Each row of a before or after table is a point. The points were changed in one or more steps. Then noise was added and the rows were shuffled. The steps act on columns, c1 being the first. Name the steps. A step turns or swaps two columns, mirrors them in a line or flattens them onto one, adds a multiple of one to another, or multiplies or shifts one. Angles are multiples of 10 degrees, from the lower column toward the higher: turns from -170 to 170, lines from 10 to 170 but not 90. Use the fewest steps. Two steps may share a column if one is a turn and the other turns, adds or multiplies; they go together, in the order done. Otherwise the lowest column goes first.

Before (11 x 2):
[[ 27 -23]
 [ 23 -22]
 [ 35  -3]
 [  5 -10]
 [  6   2]
 [-24  -7]
 [ 16  -2]
 [-25   9]
 [ -4  24]
 [  2 -32]
 [  3 -22]]
After (11 x 2):
[[  3 -30]
 [  6   6]
 [  1 -63]
 [ 11  -6]
 [ 16 -66]
 [ -2 -96]
 [-17  28]
 [ 19 -68]
 [ -4  72]
 [-16 -23]
 [ 22  -8]]
Steps: multiply c1 by 0.7; multiply c2 by 3

Before (8 x 4):
[[ 10 -20 -27   1]
 [ 23  32  18   7]
 [ 17  12  12  32]
 [ -5   8   7 -10]
 [  3   8   1  -5]
 [ -4  -1   2 -16]
 [-13  10 -12  -1]
 [ -8 -21 -15  -3]]
After (8 x 4):
[[ 10  30   8 -10]
 [  6  25   8  11]
 [ 10 -61 -19 -19]
 [-21  97 -15  18]
 [  4  24  -3   7]
 [-36  36 -10  -1]
 [ 14  -3   6   8]
 [ 10 -63   3 -12]]
Steps: turn c1 and c3 by -70 degrees; turn c1 and c4 by 120 degrees; multiply c2 by 3

Before (13 x 6):
[[-35  30  27  39 -48 -59]
 [-17 -83  47  11  49 -53]
 [ 25  -9 -57   4 -39  40]
 [  5  17   5 -24  35 -24]
 [  4  27 -48 -32  29 -15]
 [ 46  34  40   2  11  29]
 [ 57  -1   2  48  -7  13]
 [-27  26  60 -41 -61  46]
 [ -7  19  39  -4 -49 -61]
 [  0 -70  15 -37 -45  18]
 [ 29 -70 -17  -5 -21  45]
 [ 30  -2 -21 -48  12  -7]
 [  6 -81  53 -56 -53 -24]]
After (13 x 6):
[[ 32 -71 -74 -19 -73  44]
 [ -3  -7 -20   7  17 -29]
 [-43 -25  19 -40 -70 -58]
 [ 52 -11   4  14 -44  86]
 [ 59  10  40 -26 -27   9]
 [ 20 -30 -39   7 -66  67]
 [  7 -92 -14 -44  31  30]
 [-12 -34 -25 -32 -74 -51]
 [ 27  25  34  44 -59  35]
 [-33  53 -67 -32 -85   6]
 [ 30  -9 -30  42 -10  -4]
 [ 37  45 -16 -37  -9  -7]
 [ -3   4  -2  58  10 -29]]
Steps: add -0.3 times c2 to c1; turn c2 and c6 by -50 degrees; turn c3 and c4 by -120 degrees; shift c5 by -20

Before (11 x 9):
[[ 29  -3   6 -38 -10 -12   3 -41  -5]
 [-57 -17 -16  72  -1  17   9  14 -31]
 [ 29  13 -34  12  17  19  13 -29 -19]
 [-66 -11  -3 -32  10  24 -23 -13  21]
 [-18 -19 -18  -9   6  12  13 -44  35]
 [ 18  -8   7  32  13  23 -14 -32 -17]
 [  1   5  13 -37   9  15   5 -16  44]
 [ -2  26  11  50 -95  14 -14  -2  28]
 [ 33 -19 -11 -18  10  11 -76 -15 -24]
 [ 24 -19  -5  -1 -24  24   6  -6  31]
 [ 32   4   1 -16 -28  33  18 -47 -25]]
After (11 x 9):
[[-29  -9  -2 -24   0  29 -33   8  -6]
 [ 68  -9  -1   3  14  -8 -40  26  25]
 [  1   3   0 -24 -10  -1 -30  22  60]
 [-30 -21   0  -6  13 -11   6  21  37]
 [-43   3   3 -21  15   0  -5  45 -34]
 [-13 -11   0  27 -17   6  20  29 -21]
 [-28  27   0  38  89  -7  33  10  37]
 [ 17 -18   0 -14   0  14  -3  28  45]
 [ 54 -15  -4  28  22 -17  67   4 -42]
 [-28 -19  -1  55 -18   2 -54  17 -32]
 [-24  14   2  -6 -27   3  16  27 -23]]
Steps: turn c1 and c5 by -160 degrees; multiply c3 by 0; turn c4 and c7 by 60 degrees; multiply c8 by 0.7; turn c6 and c8 by 130 degrees; multiply c9 by 1.3

Before (12 x 12):
[[ 26 -16  -9  -5  -3  -2  18  17  13 -13  28 -17]
 [ -7  66  -2  -1 -25  33 -12   7  20  -3   3  -2]
 [-10  -5  -8 -23   3  24   2   9   1   6 -15  28]
 [-12 -12   6   3  -1  32  13  12  12  -3   7  95]
 [ -4  -2  17   7  -1  21   6  18   6   4 -11 -15]
 [ 28  38  16 -10 -10  14  26 -49  50  -6   5  -2]
 [-15 -22   4   0   0  15  28   6   3 -54 -11 -21]
 [ 34  19   0   8 -46  31 -13  10  -3 -29  -4  -5]
 [ -3 -15  18 -28   2  33  -4 -14  18   2  14 -18]
 [  3 -17  -8 -20 -27  21   6 -11  66   6  -3  10]
 [-16  10 -16   6 -21  19  26 -11  14   7   8  -3]
 [ -6   3  -9  -1 -46 -53 -11  10  -1   3  30 -16]]
After (12 x 12):
[[ -9  20   3   0  18 -37  -5   3  66  10   3   6]
 [-20   4  14   1  -3 -15 -48 -13 -22 -45 -11  12]
 [ -4  18   2 -28  -7 -31  10 -28 -16   6  14  -4]
 [ 37  50  -8 -11   7 -16   7 -29  38 -27   4 -41]
 [ 45  -2   4   8  40 -39 -35  -1  19   2  -5  10]
 [-16  12 -77   3  -5 -31   7  57 -12 -14   7  -8]
 [  4  66  -3 -20  23 -26   5   8 -17  -4  -3 -15]
 [-20  14  12   6  18 -22  21   6  11 -22   8 -14]
 [-13   1 -16 -23  -7 -23  -5  26  -4   0 -15   0]
 [ 34  13  20  -5   4   0  13   2 -16 -21  28  18]
 [ -7  -1  18  -1  54  44  20   1   3  12  30  11]
 [ -5   6   0   7  -2 -20  -2 -15  -2  -4 -11  24]]
Steps: multiply c1 by 1.3; swap c2 and c9; turn c3 and c12 by 130 degrees; turn c8 and c12 by 70 degrees; turn c5 and c6 by 170 degrees; turn c7 and c10 by -70 degrees; add 0.7 times c11 to c7

Before (9 x 14):
[[ 31 -30   5 -49  13  19 -10  19  30  -9  -6 -20  11  27]
 [-27  28  15 -27  49  14   4  21 -13  27   6 -21  10  19]
 [  1  -3   6  -7  22  -8 -11  18  56 -15 -22   2  13   0]
 [-27   7  -5 -18  -4  17  15  16  37  17  27  43  44 -49]
 [-18 -73  15 -11  -8 -33   0  12 -14  -2  57   8  31   3]
 [ 34  -1 -13 -22  49  26 -20  46  -9  33  31  32  14 -24]
 [ 53 -21  76 -34  19   6  -9  10  40 -18 -20  56 -16  19]
 [ -5  -3   7  39  72  52  20  54 -10 -37  32 -23  51 -16]
 [-43  18 -29 -77  31   6   4 -42   1 -14 -62 -17  -3 -34]]
After (9 x 14):
[[-15 -94 -35   7  11 -31   0  15 -15   4 -50  -1  28  22]
 [ 34  -3   7  36 -52   9 -20  38  -8 -36 -30  38  11  -7]
 [-25  41 -22  13 -46  20  -2  40  -9   7   2 -19  11 -15]
 [-11  -3 -18  63 -74  57  24 -16  -9  -4 -27  -2  49  55]
 [ 29 -42  -1   1 -14  22  -7  55  27  32   5  -9  11 -49]
 [ 53 -27 -63   3 -15 -17  -7  33  39  18  47  53 -14 -53]
 [-43  20  45 -66 -32  10   8  60  -2 -24  47 -13  -9  23]
 [  4   0   3  12 -18 -13 -18  11  59   5  23  -3   7 -67]
 [-28   2  -1  11  -2   1  20  22  31 -49 -28  50  45 -53]]
Steps: multiply c2 by 1.3; turn c3 and c11 by 160 degrees; turn c4 and c8 by -70 degrees; multiply c5 by -1; turn c6 and c12 by 20 degrees; turn c10 and c14 by -110 degrees; add -1.5 times c9 to c14

Before (9 x 20):
[[ 28   0  22 -40  13 -38   5   3  30 -20 -13 -37  -1 -17 -42  22 -27  -1
    3  32]
 [ 40  58 -13 -30 -16   9  14  -8 -11 -46  28  -6 -59  21 -31 -14 -32  16
  -22  14]
 [ -7  53 -55 -33  12 -21 -51  42 -22 -21  12  -1  43  28 -22  31  11 -10
  -21 -30]
 [-23  51 -22  17  15  -6  29 -12  -3   7  38  -9  -4   1  18  -9  77 -23
    1 -25]
 [-18  10  64  -1  40   2   8 -31  15  -2 -10 -14   8  60  33  10  28  -3
  -10  12]
 [-49 -35  -7  -1  46 -11  45  42  10 -25 -46 -14  47 -37  -8  45 -36  51
    4   8]
 [-14  95 -25  27  -1 -50 -48  12 -10  -2  -2   1  20  17  -6  -4  23 -11
  -37   5]
 [ -6   3 -16 -27  30  10  23  48 -24  -1  -5  -3  -2  24 -12   8  -7 -48
  -38 -56]
 [ 19  39  20  47 -28 -10 -33 -42  13 -21   2 -13 -23   9   8  39 -68 -18
   46 -12]]
After (9 x 20):
[[ 42   1 -23 -40  13 -16   1  -3   7 -20  -8   0 -38 -18 -42  22 -27 -36
  -26  31]
 [-32 -37 -32   1  49 -48  20  -9  40 -27  35  47 -11 -37 -10  45 -34  14
   31   6]
 [-19  53  44 -34  10  -2 -56  35 -13 -21  33  43  -4  31 -21  30  12 -22
   -8 -26]
 [-19   5   7 -29  32  46  -2   4 -16  -2  19  -3  -4  23 -10  10  -4 -19
  -23 -56]
 [-20  54  43  20  17  16  29 -17  11   9  -6  -5  -9   2  18  -9  75 -15
   14 -28]
 [ 25  42 -11  47 -28   9  -6   5  -3 -23 -18 -26 -15   8   7  37 -65 -19
   29 -11]
 [-18  94  16  27   1 -15 -42  23   2  -1  23  19   0  15  -6  -5  22 -48
  -25   6]
 [ -4  10 -47  -2  41   2  19 -10  22  -2 -42   7 -14  61  34  11  27  -1
   -6  11]
 [ 24  59  29 -28 -15  -9  14  -8 -33 -44  -7 -61  -6  20 -33 -14 -30  15
  -38  15]]
Steps: turn c1 and c9 by -40 degrees; add -0.7 times c1 to c19; turn c3 and c11 by -130 degrees; turn c6 and c18 by 60 degrees; flatten c7 and c8 onto the line at 150 degrees; swap c12 and c13
